Each row is a point. Each copy is the shape, with its points in the same order, stretched, turned, moved and blurred by noise. Is it also mirrored, or only turned?

Shape (8 x 3):
[[  8   7 -27]
 [ 16 -18  39]
 [ -9  17 -62]
 [  6 -48  -2]
 [-23 -51  10]
 [-16   5 -12]
 [-46   6  36]
 [-32  46 -17]]
Copy 1, 8 rows:
[[-14  16  -3]
 [ 33 -34  18]
 [-53  34 -21]
 [-20 -36  34]
 [-10 -58  17]
 [-13  -9  -9]
 [ 19 -51 -33]
 [-16  15 -53]]
Copy 1 is: mirrored
Copy 2, 8 rows:
[[  7  -5  -7]
 [-28  -1  46]
 [ 13 -16 -45]
 [-18 -48  22]
 [-49 -56  15]
 [-21  -6 -12]
 [-69   4   2]
 [-22  22 -35]]
Copy 2 is: only turned
Copy 3 (8 x 3):
[[ -7   8 -27]
 [ -2   0  43]
 [ 12  27 -57]
 [ 25 -17   9]
 [ 51  -4  20]
 [ 18  28  -9]
 [ 46  54  27]
 [ 15  67 -26]]
Copy 3 is: mirrored

Shape, 10 rows:
[[-28 -40 -14   2]
 [-31  22  -1 -39]
 [  0  50  -1 -49]
 [-50 -41  -3  -5]
 [ 37 -10  40 -11]
 [-12 -14 -17 -15]
 [-21 -45  21  43]
 [-33  22 -27  12]
 [ 24  16 -12  37]
 [-37 -10 -17  43]]
Copy 1:
[[-12  39  39  16]
 [-10  20 -18 -28]
 [  8  -5 -41 -35]
 [-30  46  41   3]
 [ -3 -49  25   3]
 [  3  24  14   1]
 [-43   7  45  50]
 [-11  35 -30  21]
 [  3 -17 -19  50]
 [-28  32   4  49]]
Copy 1 is: mirrored
Copy 2 (10 x 4):
[[ 12 -33 -37  15]
 [ 27  19  -2 -23]
 [  8  49  21 -39]
 [ 37 -37 -37  13]
 [-34 -21  41   0]
 [  0  -5 -28  -7]
 [  6 -52  -6  63]
 [ 21  38 -29  23]
 [-32  28  -8  42]
 [ 19   3 -38  58]]
Copy 2 is: mirrored
Copy 3:
[[-23 -51   0 -19]
 [-57  13 -41 -17]
 [-41  42 -55 -26]
 [-50 -54   1 -26]
 [  4  26  40 -32]
 [-21 -23 -24 -25]
 [-10 -54  46   9]
 [-31 -21 -42  20]
 [ 28  -3  -7  22]
 [-22 -54  -5  30]]
Copy 3 is: only turned
Copy 4 (10 x 4):
[[  3 -41   6  30]
 [-31 -16 -30 -22]
 [-16   7 -46 -60]
 [-16 -48  18  36]
 [ 31  -1  35 -35]
 [ 12 -27 -21  -1]
 [ 13  -7  47  58]
 [ -4   7 -44  37]
 [ 48  32 -22  21]
 [  6   9  -9  62]]
Copy 4 is: only turned

Shape (11 x 6):
[[-16  17 -26   0 -20 -29]
 [ 12 -69 -13   8 -39  51]
 [  6 -44 -12  18  -8  -7]
 [ 10  27  -7  -9 -36  14]
 [  9  11 -13  16 -34 -21]
 [-64  31 -20  14 -26  58]
 [-41 -72   5  -9 -12  -9]
 [ 12  15   7  35  44   1]
 [-31 -15  46   1  25   1]
 [  4  32  14  17 -13 -26]
 [ -4  27 -27   1  58 -11]]
Copy 1 (11 x 6):
[[ -1  10 -34   3 -25  -2]
 [ -3  -3  69  34 -27  55]
 [  7 -26  17  32 -29  11]
 [ -7  15 -13 -25   2  28]
 [ 18  -6 -28  -6 -20  20]
 [-94  10  -6  12  12  34]
 [-20 -31  51  35 -83 -12]
 [-14 -47 -21   9  41 -20]
 [-43 -65  22   2 -15 -36]
 [  7 -30 -39 -26  -3   3]
 [-30   4 -30  23  35 -54]]
Copy 1 is: mirrored
Copy 2, 11 rows:
[[-14 -25 -21   5 -32 -26]
 [ -2 -60   8 -64  -7  68]
 [  2 -53   9 -31   0   6]
 [  5  -1 -11  -7 -39  14]
 [  8 -26   0  -8 -43 -17]
 [-32 -40 -23  60 -29  55]
 [-59 -56  19 -27  12  27]
 [ 44 -15   5  36  28 -14]
 [-26  -5  35  32  34  18]
 [ 14  -3  16  22 -29 -24]
 [ 16 -10 -41  35  35 -31]]
Copy 2 is: only turned
Copy 3 (11 x 6):
[[-43  -4 -31  -6 -21 -31]
 [ -2  11 -42  81  13  60]
 [ -3 -29 -19  41  -2  13]
 [-24  39 -24   8 -26 -11]
 [-21   3 -34  14 -44 -14]
 [-67  44 -61 -43  13  40]
 [-51 -33   1  50  30  33]
 [ 29 -17   6 -29  -4 -12]
 [-28 -15  40  -8  13  21]
 [-19   6  -1 -14 -49 -25]
 [  9 -15  -5 -41  25 -57]]
Copy 3 is: mirrored

Shape (13 x 8):
[[-29  33  14   8 -30  10 -12  36]
 [  9  24 -28 -37  30  -7 -47  41]
 [  5  16  21  51 -49  21 -60   4]
 [ -8  -6  30 -35 -23  19 -28 -25]
 [ 17   0   9   6  -3 -24 -55 -15]
 [ 13 -44 -22  10 -36  12  11  18]
 [-24 -47  34  -2   2 -33  33 -19]
 [ 46   4  49   0  36   9  26  43]
 [ -1  14  17   9  19  35   4  42]
 [ 22 -44  22  24   5 -17 -31 -12]
 [-24 -32  23  18 -18  36  10  40]
 [-33 -33 -20   9  11   4  -3 -32]
 [ 35 -43  25  10  43 -36  35 -53]]
Copy 1, 13 rows:
[[-26  29   7 -38  -8   7   5  54]
 [ 37  28 -45 -32  50 -26 -27  29]
 [-46  55 -11  12 -64  11 -55  51]
 [ 25   6  24 -24 -31  38 -40   2]
 [-10  40  -1  -6 -11 -28 -65   4]
 [-12 -43  -7  -6 -49 -22  12  20]
 [ -7 -41  78 -15 -18 -32   8   3]
 [ 56  51  27  22 -21 -48  54  20]
 [ 22  27  10  16   9  -6  38  43]
 [ -5   4  27  16 -36 -46 -45  15]
 [  6 -19  35  13 -30  11  22  71]
 [-27 -46  34  15  19   8 -20  -5]
 [  4  -4  66  29 -14 -64  11 -61]]
Copy 1 is: only turned
Copy 2, 13 rows:
[[-38  37  36 -17 -26  33  -1   2]
 [-17  56 -15 -12  23  -5 -52  -3]
 [ -2  -3  52   9 -57  75 -33 -25]
 [-22 -31  21 -34 -32   2 -14 -43]
 [  3   5  21  20 -43  -2 -42 -28]
 [ -4 -15 -16  14 -41  28   6  31]
 [-48 -45  23  25 -39 -42  33   9]
 [ 26 -16  48  -5  34  -7  -5  47]
 [-12  14  35  -1  26  34  12   5]
 [ -5 -41  28  48 -33   1 -35  -7]
 [-41 -29  30  -4  -6  42  14  21]
 [-46 -22  -4  30 -24  -2  23 -38]
 [ 20 -61  15  46 -10 -58  16  -6]]
Copy 2 is: only turned

Shape (13 x 8):
[[-28  12   5 -56 -11  -1   9  -9]
 [  6  14  -2  16  -7   5 -30  20]
 [  3  27  21  18 -20   3   5  -5]
 [-30 -20  17  21  31   4   3  -3]
 [-27  16   6 -10 -19  -5   2  51]
 [ 27   1 -36  14  -9  -1   7   6]
 [ 11 -23   5   0 -23   2   7   2]
 [ 27  25  23  18 -21   4 -14  -9]
 [-18  21  24   9  23 -33   0  -2]
 [-11 -14  24 -11 -11  -3   6  18]
 [-29  19  14 -61  -6  -8 -22  -6]
 [ -9   7   5  11  95  -2   4  25]
 [  0  12  17  14 -10   9   4 -13]]
Copy 1:
[[ 10  -6 -35 -39  -3 -13  44  -7]
 [ 38  10  12   7  -9   5  -1   7]
 [ -1  27  27 -11 -13   0  14  -8]
 [  6 -33  31 -11  17   0  14  -8]
 [ 24  -6  -5   8 -15 -34  38  21]
 [ -3   6   5  17 -19  48   2   8]
 [-10  -9   9 -18 -25  10  -3   2]
 [ 10  37  23 -16 -11  12  -7   0]
 [ -5   4   9 -15  38 -20  21  -6]
 [  7 -17   5 -21  -9 -19   6  13]
 [ 38   1 -46 -48   8 -20  32  -7]
 [ 12 -16  38  -1  74  18  23  40]
 [ -4   7  24 -22 -12   1  11 -14]]
Copy 1 is: mirrored
Copy 2, 13 rows:
[[-26 -11 -12 -44   8 -15  17 -25]
 [ 27  13 -11 -20 -32  13  -8  20]
 [ -1 -10   0   0 -45  16  14   4]
 [-24 -22  13   2   6  29 -27  20]
 [ -9 -11 -16 -45 -35 -13  -3  41]
 [ 35 -15 -32  14 -12  -4  11  14]
 [ 22 -43  -9 -13 -14   2   0  -1]
 [ 29   0   4  -1 -54  18  12  -9]
 [-24   5  24   9 -30  -6 -17   7]
 [ -2 -30   8 -28 -15  -4  -5   4]
 [-18  10   0 -58   0 -15  -2 -30]
 [-10  26  47  18  35   9  -9  47]
 [  1 -18   0  -5 -27  21  13   0]]
Copy 2 is: only turned
Copy 3:
[[-18   1  -7 -53  -5 -35 -17 -26]
 [ 13  31 -14   4  -2  10 -11  18]
 [  7  20  16 -16   9  24  10  -5]
 [-17 -17  27   1   2   8 -20  28]
 [ 15  35 -10 -51 -14 -26 -14  26]
 [ 11   1 -18  22   4 -12  34   1]
 [ 31 -11   7  -1 -14  -5   2  -7]
 [ 18  30  10   3  18  26  12 -16]
 [-30  19  30 -18  31  -8 -14  22]
 [ 20   0  10 -26  -1 -14 -13   4]
 [-14  20 -16 -56   7 -33 -49 -26]
 [-37 -37 -19  -7  46  -1 -18  68]
 [ -1  10   9 -12   0  20  13  -9]]
Copy 3 is: only turned

Shape:
[[ -4   8   2 -39  49  24  29 -29 -21]
 [ 31  29  40 -72 -42  43  42 -34  -4]
 [-19  31  41  45  17  19   9 -15  25]
 [ -9 -15 -37 -11  18 -39 -49 -17 -27]
 [ 13 -14   5 -30   1   0 -12 -30  32]
 [ 50  18  14 -52 -45  20  20 -15 -13]
 [ -8  46  10  24  43  20  14   2  61]
 [  8  -8 -43   9  37   5  -6   9   8]
 [-22  21 -26  -5  -4   3  11 -17  42]
 [ 13  15  -9  36  51 -16  35 -24  38]
 [-25   9  27  -4  13  -6  39   9  17]
 [ 44  26  38 -68 -15  19  21  -1  17]
 [-32 -41  11   6  23  27  13 -11 -14]]
Copy 1:
[[ -3  -7 -45 -27  17  61 -24 -44  -2]
 [-40 -18  20 -56 -61  59  -2 -54 -44]
 [ -7  42  20  47   7   8  20 -52 -29]
 [ -1  37 -50   6  -3  -8 -50  37  57]
 [-34 -28  12  -2   4  -6 -21 -10  20]
 [-12  -6  21 -52 -63  17 -12 -18 -30]
 [  9   1  13  16  22  -3  45 -60   2]
 [ 29  -7 -37   2  28 -16 -10   0  16]
 [-21 -18 -24  10 -26   2  33 -18  28]
 [ 30 -30  -5  41  20  14  -8 -57  30]
 [  0  -8   3  26   6  39  37 -10 -17]
 [-16 -15  38 -55 -16  25   3 -40 -17]
 [-16  -2 -31  14  16  38 -13  19 -42]]
Copy 1 is: mirrored
Copy 2 (13 x 9):
[[-16   5   5 -39  34  -9 -21   6 -45]
 [ 60  45  95 -32  35 -11  -3  39 -49]
 [-27  38   8  34 -19 -44 -17 -34  17]
 [ 20 -36 -44 -10  11  60 -11 -32  -1]
 [ 32 -26  26 -27  13   2 -21 -30  12]
 [ 71  32  52 -31  32   0  15  41 -29]
 [-58  29  10 -21 -25 -44   6 -31  38]
 [-20 -22 -40 -38 -10  -8   9 -11  10]
 [ -1  -1  14 -27 -21  -3  15 -38  -6]
 [-30   9 -29 -14  17 -45  19 -55  13]
 [-30   6  24  14   8 -11  29  -3 -11]
 [ 29  24  73 -40  35  -6  15  39   0]
 [-13 -32  -9  15  -6 -20 -29  -4 -27]]
Copy 2 is: mirrored
